Every row gives one point. Examples show where two turns around zero, p and q, send a point. Where does a point land after both, in the order given? Backwards means that the second turn is done in reverse. Each puzzle has new turns, and all numbers are rounded.
(in the rows, 128 means zero)

Turn p:
[142  99 154] -> [106 105 155]
[133 122 173] -> [100 135 163]
[138 161 127] -> [150 153 136]
[146 154 102] -> [168 136 123]
[135 113 116] -> [133 109 124]
[ 74 119  97] -> [110 131  68]
Turn q:
[128 170 100] -> [126 176 112]
[148 113 144] -> [146 112 145]
[ 82 121 152] -> [ 80 109 136]
[154 108 116] -> [159 116 119]
Where do these land?
p, then q: [108 154  93] -> [154 160 103]
q, then p backwards: [123 106 129] -> [132 108 118]
q, then p backwards: [158 166 167] -> [162 162 167]
q, then p: [102 145 151] -> [ 99 152 118]
q, then p backwards: [128 107 109] -> [123 118 102]
q, then p: [149  89 119] -> [138  85 139]

Turn p:
[132 146 108 103 140 118] -> [125 141 113 103 150 120]
[176 110 119 161  83 153] -> [171 142 111 171 107 171]
[ 99 115 106 148 146 104] -> [ 95 120 109 146 127  97]
[122 125 118 113 129 140] -> [121 121 123 121 141 141]
[124 131 111 135 170 116] -> [118 129 122 137 157  93]
[117 113 103 112 114  90] -> [115 121  85 110 112 116]
[100 123 168 109 142 152] -> [114  96 173 112 133 136]
[ 94 186 156 144 145 141] -> [ 94 163 187 122 133 116]
[187 104 163 127  84 137] -> [197 119 131 131  92 162]
Turn q:
[ 95 113 163 147 168 110] -> [ 77 113 152 164 119 125]
[144 165 105 163 170 151] -> [141 144 133 167 188 127]
[131 148 114  94 113 128] -> [130 136 113  89 140 128]
[ 94 121 153  95 103 157] -> [113 114 139  92 110 175]
[151  83  88 125 101  87] -> [154 116  78 127  87  88]
[119 167 122 126 101 143] -> [134 165 125 108 140 153]
[140 127 133 127 125 146] -> [144 122 139 124 132 135]
[151  99 145 147 142 103] -> [132 113 144 153 107  92]
Where do these land?
p, then q: [124  71 111 157 110  96] -> [159 140  78 156  90 129]
p, then q: [125  98 118 168 131 149] -> [141 136 130 178 114 139]
p, then q: [149  80 121 147 142 128] -> [156 118 115 168 113 107]
p, then q: [135 154 156 105  93 118] -> [142 133 142  75 129 138]
q, then p: [104 134 113 110 144 160] -> [117 104 133 142 166 137]
q, then p: [ 91 164 151 116 158 141] -> [ 89 107 172 124 149 122]
p, then q: [178 149 129  97 113 102] -> [157 132 122  83 159  97]
q, then p: [118 174 124 124 133 130] -> [111 141 150 113 158 114]
